Every row gives one point. Any point is a mix of the corners, with weights that add up to 1. It lies inside the corners' shape when no weight is negative. Say inside or outside, and name the corners with a negative weight.

Corners:
(1): 0.002,0.123,0.198
(2): -0.159,-0.074,0.138
(3): 0.357,-0.326,-0.183
(4): -0.042,0.093,-0.111
Points:
0.302,-0.276,-0.147 => inside
0.196,-0.174,-0.128 => inside
0.089,-0.052,-0.114 => inside
0.067,0.050,0.046 => outside (2)
-0.147,0.142,0.136 => outside (3)
-0.024,0.063,0.124 => inside
0.033,-0.067,-0.171 => outside (1)
-0.121,-0.066,0.107 => inside
0.023,0.044,0.111 => inside

Corners:
(1): 0.159,0.001,-0.199,-0.200
(2): -0.079,-0.149,-0.009,-0.031
(3): -0.061,0.118,-0.347,-0.221
(4): 0.045,0.174,0.168,0.393
(5): -0.025,-0.022,0.144,-0.157
Points:
0.014,-0.058,-0.066,-0.079 => inside
-0.108,-0.039,-0.151,-0.268 => outside (1, 4)
-0.049,-0.081,0.025,-0.071 => inside
0.009,0.080,0.071,0.204 => inside
0.065,0.185,-0.105,0.150 => outside (2, 5)
0.047,0.004,-0.256,-0.300 => outside (4)
0.032,-0.123,0.000,-0.201 => outside (3, 4)

Corners:
(1): 0.041,-0.026,-0.040,0.225,-0.426,0.164,-0.197,0.039
(2): 0.001,-0.027,0.384,0.127,0.054,0.050,-0.392,0.183
(3): -0.108,-0.098,-0.171,0.008,0.161,-0.375,0.059,-0.008
(4): 0.201,-0.001,-0.128,0.080,-0.018,0.179,0.200,-0.035
(5): 0.087,0.101,-0.097,-0.004,-0.006,0.161,0.102,-0.437
(6): 0.243,-0.087,-0.143,-0.167,0.127,-0.115,0.078,-0.015
(7): -0.094,0.039,-0.116,-0.072,0.012,-0.519,0.133,0.113
(8): 0.230,0.172,-0.124,0.080,0.070,0.162,-0.103,0.025
(9): -0.359,0.051,0.058,-0.244,-0.027,0.108,0.046,0.050
Points:
0.070,0.041,-0.027,-0.073,0.106,-0.126,0.066,0.002 => outside (1, 3)
0.073,0.108,-0.212,-0.105,0.021,-0.190,0.249,-0.036 => outside (1, 2, 3)
0.027,-0.135,-0.011,0.041,-0.089,0.020,-0.013,0.097 => outside (5, 7, 8)
0.150,0.015,-0.101,0.121,-0.068,0.075,-0.058,-0.105 => outside (7, 9)
0.087,-0.011,-0.094,0.076,-0.068,0.051,0.056,-0.009 => inside

Corners:
(1): 0.076,-0.070,0.068,-0.381,0.085,-0.127,-0.071,0.239,-0.034,-0.113,0.021
(2): 0.138,-0.183,0.121,-0.122,-0.043,0.123,-0.046,-0.161,-0.163,0.095,0.017
(3): -0.145,-0.190,-0.072,-0.051,-0.129,0.090,0.231,0.078,0.247,0.255,-0.178
(4): -0.286,0.185,-0.268,0.233,0.029,-0.098,-0.024,-0.191,0.321,0.167,-0.181
(5): 0.286,-0.257,-0.013,-0.319,0.170,-0.050,-0.151,0.093,-0.023,-0.059,0.477
(6): 0.372,-0.079,-0.070,-0.175,-0.053,0.025,0.083,-0.017,0.012,0.083,0.019
(7): -0.232,0.207,-0.209,0.066,-0.111,-0.191,0.246,-0.068,0.033,0.137,0.044
(8): 0.095,0.072,-0.146,0.137,-0.016,-0.068,-0.114,0.223,0.064,-0.114,0.247
(9): 0.215,-0.021,-0.061,-0.393,-0.089,0.204,-0.022,0.062,0.041,-0.026,0.240
(10): 0.197,-0.150,0.118,0.038,-0.140,0.121,0.169,-0.366,0.033,-0.130,-0.035
(11): -0.271,0.427,-0.120,-0.015,0.208,-0.073,0.280,0.161,0.105,0.159,-0.143
(12): -0.145,0.013,-0.375,0.191,-0.033,0.063,0.167,-0.140,0.064,0.010,-0.121
Points:
0.182,-0.072,0.007,-0.176,-0.039,0.022,0.054,0.042,0.000,0.005,0.113 => outside (4, 12)
-0.137,0.080,-0.162,0.077,-0.057,0.003,0.145,-0.049,0.159,0.140,-0.096 => outside (1, 5)
0.079,-0.059,-0.058,-0.096,-0.005,0.041,0.036,0.039,0.053,0.038,0.018 => outside (7)
0.073,-0.009,-0.051,-0.209,0.049,-0.065,-0.054,0.138,0.050,0.020,0.151 => outside (10, 12)
0.056,-0.012,-0.070,-0.097,-0.009,0.050,0.024,-0.022,0.091,0.035,0.019 => outside (7)
0.194,-0.201,-0.005,-0.286,-0.028,0.069,0.016,-0.017,-0.038,0.011,0.198 => outside (4, 8, 11)
